Rows are points. Each copy is the shape, with its points in the same order, turned, moved and blurred by noise. Is it also mirrored, or only turned?

Shape (8 x 2):
[42 7]
[9 12]
[-29 -28]
[-28 27]
[64 -64]
[-27 53]
[-22 -58]
[-53 0]
Copy 1:
[46 16]
[10 18]
[-3 -28]
[-20 19]
[83 -55]
[-14 50]
[-15 -56]
[-39 -8]
Copy 1 is: only turned
Copy 2:
[-56 2]
[-28 19]
[26 1]
[-7 49]
[-38 -74]
[-17 75]
[35 -31]
[34 37]
Copy 2 is: mirrored
Copy 3:
[-41 3]
[-8 11]
[39 -18]
[30 32]
[-40 -68]
[22 57]
[42 -49]
[59 12]
Copy 3 is: mirrored

Shape, 7 rows:
[44 64]
[-37 -27]
[-40 -64]
[34 47]
[-30 -16]
[-2 11]
[19 -22]
Copy 1, 7 rows:
[-47 -59]
[14 47]
[60 58]
[-45 -43]
[19 25]
[-2 -8]
[36 -5]
Copy 1 is: mirrored
Copy 2 (7 x 2):
[-73 41]
[39 -17]
[71 -35]
[-52 28]
[39 -4]
[-3 5]
[-12 -28]
Copy 2 is: mirrored
Copy 3, 7 rows:
[-66 35]
[39 -27]
[76 -35]
[-43 25]
[32 -32]
[-3 0]
[25 20]
Copy 3 is: only turned

Shape (8 x 3):
[21 29 65]
[0 -42 33]
[13 -10 -43]
[-54 19 -6]
[-57 -69 -25]
[-19 25 20]
[32 27 -35]
[-59 -32 42]
Copy 1, 8 rows:
[66 -36 -12]
[6 -38 39]
[-39 20 1]
[30 53 32]
[-30 20 98]
[38 16 16]
[-18 21 -38]
[42 -4 77]
Copy 1 is: only turned
Copy 2:
[55 42 25]
[41 -8 -34]
[-28 -14 -29]
[-14 -52 33]
[8 -88 -54]
[15 -4 31]
[-48 20 -11]
[57 -54 -8]
Copy 2 is: only turned
Copy 3:
[-32 -36 -41]
[45 -34 -33]
[45 41 -10]
[4 -6 44]
[98 -18 32]
[-11 -13 7]
[9 57 -16]
[37 -63 20]
Copy 3 is: mirrored

Shape:
[40 -10 51 -43]
[-20 30 -2 53]
[16 -32 12 -59]
[-13 91 -3 9]
[53 -55 16 45]
[-24 10 31 -5]
[4 -18 43 -53]
Copy 1 (7 x 4):
[86 11 40 -44]
[3 -30 -27 25]
[44 30 32 -68]
[17 23 3 70]
[69 -29 -52 -67]
[27 -22 27 -4]
[55 7 52 -54]
Copy 1 is: only turned
Copy 2, 7 rows:
[-69 -26 6 13]
[23 66 25 25]
[-29 -44 -21 -8]
[-10 72 47 -37]
[1 -22 28 88]
[-26 37 -13 8]
[-55 -18 -27 3]
Copy 2 is: only turned
Copy 3:
[70 5 -37 -4]
[-36 -17 21 48]
[57 14 -2 -41]
[-56 39 -25 44]
[36 -90 4 3]
[22 20 18 29]
[68 25 -6 -10]
Copy 3 is: only turned
Copy 4, 7 rows:
[48 27 3 -32]
[-68 11 -18 21]
[51 -18 27 -14]
[-72 -4 -19 -60]
[23 23 -38 74]
[-23 21 28 -13]
[42 18 38 -23]
Copy 4 is: only turned

Shape (12 x 6):
[2 15 40 59 -41 6]
[-35 -11 42 60 -3 -11]
[34 10 -4 45 100 -13]
[-28 -80 13 2 -14 63]
[82 14 41 25 16 54]
[58 -16 16 36 -17 -12]
[27 8 -53 21 -20 25]
[-13 9 25 49 -34 -1]
[2 9 -25 17 -47 -11]
[-21 9 41 -43 4 -11]
[-28 -45 -67 22 121 -4]
[-30 -8 20 -32 9 8]
Copy 1, 12 rows:
[-45 41 10 -15 -46 -39]
[-19 23 -16 -35 -13 -70]
[74 21 -57 -33 -3 16]
[-68 -56 -4 -73 13 -19]
[-36 49 -23 -26 -24 66]
[-6 30 37 -38 -29 17]
[-3 -34 3 -18 -71 8]
[-35 27 5 -18 -40 -51]
[-16 -16 37 -1 -54 -27]
[-28 -13 -4 36 37 -32]
[89 -76 -72 -57 8 -15]
[-29 -38 -14 9 30 -28]
Copy 1 is: mirrored
Copy 2 (12 x 6):
[7 56 31 25 -36 -32]
[7 71 64 4 3 3]
[30 -35 92 -4 -29 69]
[-91 34 22 -20 19 -8]
[-18 -11 42 -22 -93 -9]
[14 -14 39 6 -27 -43]
[-30 -24 10 62 -21 2]
[4 55 38 33 -17 -14]
[4 9 0 54 0 -12]
[8 33 -27 -27 -3 36]
[-27 -51 90 14 48 108]
[-15 29 -14 -14 8 40]
Copy 2 is: only turned

Shape:
[30 21 -37 27 40 -29]
[-7 24 17 5 65 -37]
[32 -32 -8 -24 72 -38]
[53 33 52 -5 11 -68]
[-18 -28 -11 10 -55 24]
[14 -21 -39 -47 -54 75]
[0 2 -8 27 -67 81]
[-19 53 -14 3 10 -37]
[13 42 34 8 7 6]
Copy 1, 9 rows:
[-34 6 -51 -45 12 -38]
[-65 46 -36 -7 10 -3]
[-53 55 -3 -55 -36 -20]
[-8 85 -12 15 26 -56]
[29 -50 11 15 -14 6]
[27 -68 72 -43 22 18]
[61 -68 2 -6 35 36]
[-58 -9 -29 14 31 -33]
[-7 27 -19 9 50 6]
Copy 1 is: mirrored
Copy 2 (9 x 6):
[-45 -39 -14 -20 15 -17]
[-31 18 9 -6 62 -37]
[4 -40 18 -42 72 14]
[-32 -1 73 -77 34 -59]
[46 7 23 33 -49 -5]
[101 -10 -20 -25 -55 -19]
[61 50 -18 0 -85 -7]
[-19 -11 12 18 22 -78]
[-3 38 1 -41 11 -50]
Copy 2 is: mirrored
Copy 3 (9 x 6):
[1 -9 -12 36 73 37]
[34 36 -9 33 56 -15]
[18 -14 -61 32 46 -21]
[91 27 -44 35 29 50]
[-11 -18 23 -27 -35 39]
[-9 -78 8 -83 -15 33]
[10 -51 74 -50 -23 51]
[15 45 0 -5 58 39]
[60 10 23 -7 39 27]
Copy 3 is: only turned

Shape, 14 rows:
[5 13 14 4 -113 -33 31 -12]
[-4 11 -9 30 26 33 -10 -12]
[6 -38 -3 3 15 6 -33 20]
[53 21 -6 -12 -12 -15 7 -10]
[82 0 -19 23 17 -53 -32 22]
[-1 -13 20 -29 33 -51 26 20]
[0 -11 -18 21 22 -37 -10 23]
[-1 11 -35 -5 34 -55 -16 -72]
[8 19 -40 16 6 -51 -32 14]
[14 10 -23 -1 8 64 11 27]
[7 11 -2 24 35 -23 -27 5]
[2 8 -20 1 -20 -34 -46 -57]
[18 -29 -22 12 24 55 -1 -5]
[-4 17 -20 11 -1 25 -44 -19]
Copy 1 (14 x 8):
[12 -25 -22 121 -40 11 12 -26]
[-10 4 -17 -31 4 -3 -25 -24]
[-3 -13 17 -24 -1 -4 3 28]
[43 -32 -11 27 3 -44 -13 -14]
[10 -87 8 6 16 -60 -21 24]
[40 -30 -6 0 40 -4 58 10]
[-10 -44 -21 -10 14 -6 17 26]
[16 -52 -54 -40 -41 -46 28 -37]
[-14 -46 -41 3 1 -39 10 22]
[31 26 -20 -6 16 7 -49 17]
[-11 -26 -10 -24 17 -30 2 -11]
[-14 -24 -20 -1 -62 -51 13 -22]
[32 8 15 -36 -12 5 -45 5]
[-22 15 -16 -13 -20 -37 -24 -9]
Copy 1 is: only turned
Copy 2, 14 rows:
[-22 -5 -46 10 -97 -1 14 86]
[32 2 -26 -7 29 -26 -12 12]
[11 -18 -2 15 -2 4 -50 -14]
[-20 -8 -45 -30 -27 13 6 4]
[-61 -29 -54 -35 -12 -4 -52 -36]
[-27 26 28 -4 -38 2 3 -33]
[-36 4 -8 12 8 -13 -42 -4]
[-56 -45 -7 4 37 -14 45 9]
[-58 -4 -20 -9 16 -6 -41 20]
[55 25 -50 -7 7 17 -25 11]
[-18 -7 -2 -15 12 -27 -31 -2]
[-39 -60 -8 -7 14 -7 9 46]
[51 -10 -51 23 18 1 -15 -15]
[17 -24 -25 -5 31 -9 -17 41]
Copy 2 is: mirrored
Copy 3, 14 rows:
[-86 2 -48 72 -22 -21 -38 -43]
[-10 -19 27 -14 -12 12 14 28]
[34 -4 40 44 -13 -24 7 14]
[3 -6 -20 28 -25 26 -4 -42]
[53 13 -20 49 -74 22 18 -8]
[7 43 25 0 -38 -37 12 -57]
[18 25 -1 25 -38 -27 27 8]
[18 -38 -28 -52 -60 -39 -3 -15]
[34 17 -44 12 -35 -12 22 13]
[-3 -9 36 22 35 23 40 -5]
[25 21 11 -1 -37 -4 7 21]
[5 -38 -42 -7 -32 -32 -36 9]
[15 -42 55 19 4 7 28 4]
[10 -29 4 2 4 6 -17 34]
Copy 3 is: mirrored

Shape, 14 rows:
[13 17 4 -11 -16 8 -2 13 11]
[9 -18 2 5 -5 -3 18 14 -8]
[12 13 -52 -13 -7 -18 14 17 -4]
[9 -13 0 -14 8 -11 -24 27 0]
[-10 0 -10 17 -12 -1 -2 -121 41]
[3 3 1 -26 34 -1 8 11 13]
[-8 -34 -15 -9 -9 -7 7 28 35]
[-4 3 -50 -24 -13 18 4 8 -2]
[16 -66 -15 3 -13 -8 -8 7 17]
[-17 20 -13 -23 0 2 10 13 -6]
[18 6 -20 -8 -15 -2 -4 20 5]
[3 20 -28 14 5 -10 -4 28 5]
[16 8 -28 3 14 19 7 13 11]
[25 1 2 -25 -9 -9 11 13 14]
Copy 1:
[5 -9 -18 9 2 -10 27 -12 -13]
[9 -6 4 -3 -5 -12 11 25 -6]
[39 5 -21 -22 17 26 24 4 -9]
[12 2 17 -8 -3 -10 17 -8 -35]
[-42 -76 3 6 46 34 -33 -37 58]
[13 -30 3 11 16 6 15 9 -45]
[-11 -22 -4 -44 7 -12 28 15 -27]
[39 -27 -21 -26 -10 18 21 -10 -8]
[-9 -20 37 -48 2 -19 25 12 5]
[29 -16 -27 1 -1 6 2 0 -31]
[17 2 -9 -9 -2 2 29 -8 -10]
[5 14 -16 -8 -1 31 20 3 -26]
[10 -20 -5 3 -7 31 36 5 -16]
[14 -11 -6 2 20 -16 31 3 -15]
Copy 1 is: only turned
Copy 2 (14 x 9):
[-2 10 -6 14 8 10 10 -26 -4]
[-2 -18 10 10 -9 9 0 1 -15]
[-22 34 23 -13 6 3 -1 -4 -31]
[16 8 31 13 -6 16 18 -6 11]
[32 -13 -61 -87 -12 -62 5 -21 8]
[-15 -2 28 -5 3 6 -4 -24 26]
[24 -11 41 8 18 -11 -5 -18 -19]
[-13 35 20 8 -14 -24 -8 -21 -24]
[50 -19 37 -5 -23 -1 3 -7 -29]
[-28 15 11 13 7 -17 7 -10 4]
[3 21 9 8 2 13 7 -17 -21]
[-2 31 11 6 19 14 -13 7 -6]
[-1 20 5 2 -4 10 -28 -23 -4]
[-6 -3 15 -3 6 16 18 -30 -11]
Copy 2 is: mirrored

Shape, 15 rows:
[-1 68 -25 62 47 12 -53 -17 3]
[-38 66 -46 13 -4 18 -47 23 -48]
[49 1 19 32 -36 -12 26 27 27]
[44 3 -33 -52 -46 72 8 -14 -25]
[-2 69 -59 14 26 5 -16 6 -27]
[37 -10 -26 -1 -18 49 -13 27 15]
[-17 -13 0 8 -43 38 -7 -32 6]
[18 73 -39 -29 -48 34 -15 -45 -37]
[-55 -15 27 -19 31 -77 -71 32 77]
[36 20 -31 34 -16 -19 -35 -33 -61]
[-2 29 -37 33 -23 37 -20 9 -41]
[0 -6 -64 -15 -5 30 19 -17 -28]
[-17 -10 28 -6 -17 -46 27 -39 48]
[39 -32 -48 -5 -86 4 12 -31 57]
[-50 -36 46 -35 80 -46 -88 33 82]
Copy 1:
[21 -45 -70 22 -18 11 57 61 -9]
[65 -6 -55 21 -38 62 7 26 12]
[-36 -10 38 12 -46 -25 6 -11 5]
[23 -56 17 -18 8 53 -30 -71 37]
[63 -49 -23 20 -29 42 7 44 3]
[2 -32 -7 16 -3 3 -23 -41 -8]
[-3 0 -33 -49 -17 10 -6 -30 27]
[35 -54 -19 -10 -17 75 11 -13 82]
[19 96 -17 11 40 -59 2 71 10]
[59 -26 -10 -6 -51 14 73 -15 22]
[31 -32 -39 4 -51 42 1 -20 -1]
[58 -50 -2 -36 -15 17 -28 -16 9]
[-16 17 29 -63 -8 -41 6 37 33]
[-3 -38 2 -24 -31 -64 -30 -53 82]
[20 101 -21 14 90 -60 6 68 -33]
Copy 1 is: only turned
Copy 2:
[26 78 -30 -22 -35 -57 -26 -14 -38]
[35 26 -67 9 -7 -54 -54 4 -84]
[47 -32 -18 -17 6 -19 5 -1 40]
[11 -29 -29 71 50 -9 -69 -44 3]
[43 54 -45 4 11 -38 -61 23 -45]
[36 -15 3 22 -16 -7 -44 -39 -10]
[-23 -14 -17 -9 35 -23 -16 -53 -19]
[22 18 -70 62 66 -56 -30 -21 -23]
[0 21 -6 -59 -45 74 63 5 -67]
[24 11 0 38 21 -96 -4 14 -46]
[26 9 -32 6 9 -67 -56 -13 -38]
[6 9 1 16 51 -13 -80 -9 -35]
[-9 10 -17 -46 56 21 44 -3 12]
[58 -23 25 12 69 5 3 -70 1]
[-47 40 7 -36 -93 97 48 10 -66]
Copy 2 is: only turned

Shape:
[1 -18 59 57 -17 -12 31 42 -36 58 -43]
[19 -60 3 29 -27 -65 1 26 -26 74 15]
[5 6 -59 -23 -80 -26 23 31 -26 65 -10]
[11 -60 -19 28 13 -12 -10 2 31 -92 -2]
[37 7 15 35 23 -50 30 98 -21 53 -8]
[-20 1 -44 63 24 -45 -60 -25 -4 -76 10]
[-45 -10 -21 -3 -57 -37 -7 16 26 67 -25]
[-10 -10 48 27 -17 -33 30 52 28 77 36]
[1 -18 5 24 65 -58 10 -56 11 -92 0]
[-15 -3 -63 -19 3 -9 -7 -5 -6 47 -11]
[-18 10 -22 25 -5 -35 -3 -11 -16 -86 32]
[-37 -37 29 -34 -18 -20 -47 47 3 48 -8]
[-63 -41 3 -29 -29 -54 8 43 -33 43 -5]
[33 8 -24 19 15 5 -20 -42 -35 -60 40]
[24 -8 68 -3 -27 -76 -16 40 10 36 -29]
Copy 1, 15 rows:
[-47 -28 11 -26 50 30 38 -72 21 -29 -25]
[25 -3 50 -59 10 -16 45 -62 -2 -53 -49]
[77 -56 9 -8 -17 16 72 -31 -38 -28 -32]
[-2 3 29 -11 -69 2 -73 -6 34 -62 45]
[-17 -7 64 -74 33 43 68 -19 20 2 10]
[27 60 43 52 -48 -6 -46 21 71 -32 4]
[75 0 -37 -18 23 13 34 -40 -13 -49 -15]
[-17 36 3 -68 37 15 57 -31 -37 -46 -16]
[-15 47 39 -6 -65 12 -110 9 33 13 -14]
[72 -31 -5 -18 3 -17 8 21 -4 -11 -20]
[3 35 24 37 -90 27 -25 21 28 -26 -9]
[25 8 -56 -58 -6 -34 43 -46 29 -29 3]
[34 -8 -34 -62 -22 12 48 -27 30 -43 -59]
[-9 2 48 46 -75 -30 -25 25 5 8 -7]
[16 33 7 -59 -4 18 32 -106 7 6 7]
Copy 1 is: only turned
Copy 2:
[-12 39 -70 49 50 16 47 29 -1 -4 9]
[22 41 -77 45 0 -4 32 48 -20 73 -40]
[56 -23 -91 23 -51 35 16 1 34 42 -29]
[-55 56 41 -43 -39 -1 -35 31 29 50 -20]
[15 70 -56 90 -7 33 -7 14 -30 -3 2]
[-3 56 48 -30 -27 -33 -32 15 35 105 57]
[50 7 -53 25 -35 -26 60 13 55 26 -30]
[47 64 -44 43 32 -4 37 -7 -16 2 -62]
[-81 20 72 -7 -14 -40 -35 -12 -4 80 6]
[35 -21 -43 2 -57 -35 2 15 11 23 0]
[-15 33 42 -36 -18 17 -21 -27 19 89 20]
[47 18 2 24 -27 0 74 59 -2 7 -28]
[19 11 -35 28 -46 14 92 5 -5 38 -20]
[-1 -6 21 -45 8 3 -63 8 -12 82 22]
[12 24 0 93 20 22 37 46 19 39 -36]
Copy 2 is: mirrored
